Rows are points. To make a cloud, some directions were put in groups of two or more. Within a group, all points are equally far from the middle, so they leave a hole (a ring in 2 directions, a hollow ball in 3). The other directions are filled evenly. Then the cloud was stretched, turned, moved and blurred a little. How many holes are there, and how many directions does each take, smallest first?

Cloud (21 x 3)
-0.006  -0.022  0.037
0.036  0.053  -0.019
0.025  -0.029  -0.017
0.043  0.027  -0.021
0.019  -0.038  -0.003
0.010  0.033  -0.049
0.018  -0.033  -0.017
0.016  0.058  0.033
0.026  0.057  0.024
0.009  0.036  0.046
0.045  -0.001  -0.011
0.038  0.032  -0.033
0.006  -0.034  -0.020
-0.011  -0.035  0.011
-0.019  0.020  -0.045
-0.018  -0.028  0.019
0.042  -0.014  0.002
-0.016  0.010  0.045
-0.006  -0.025  -0.028
-0.025  0.033  0.037
0.010  -0.037  -0.011
Holes: 1 (3)

Cloud (29 x 4)
0.046  0.028  -0.011  -0.006
0.056  -0.023  0.017  0.009
0.022  0.034  0.006  -0.022
0.031  -0.047  -0.001  0.022
0.052  -0.020  0.029  0.037
-0.016  -0.008  0.062  -0.016
-0.065  0.016  0.022  -0.006
-0.023  0.000  0.045  0.025
-0.019  0.034  -0.010  -0.036
0.028  -0.024  0.039  0.007
0.023  0.050  0.001  0.029
0.025  0.031  -0.017  -0.019
0.018  -0.040  -0.016  0.041
-0.026  0.016  -0.003  0.038
-0.005  0.007  -0.011  -0.061
-0.008  -0.019  0.059  -0.019
-0.017  -0.031  0.052  -0.001
-0.019  0.025  -0.019  0.027
-0.010  -0.047  0.022  0.007
-0.043  0.015  0.052  -0.003
0.013  0.036  -0.022  -0.009
0.008  0.040  -0.026  0.034
-0.012  -0.019  0.055  0.004
-0.039  0.020  0.036  0.016
-0.031  0.014  -0.021  -0.037
0.002  0.015  0.038  0.044
-0.020  -0.045  0.002  -0.021
-0.007  0.039  -0.010  0.037
-0.001  -0.021  -0.006  0.059
Holes: 1 (3)
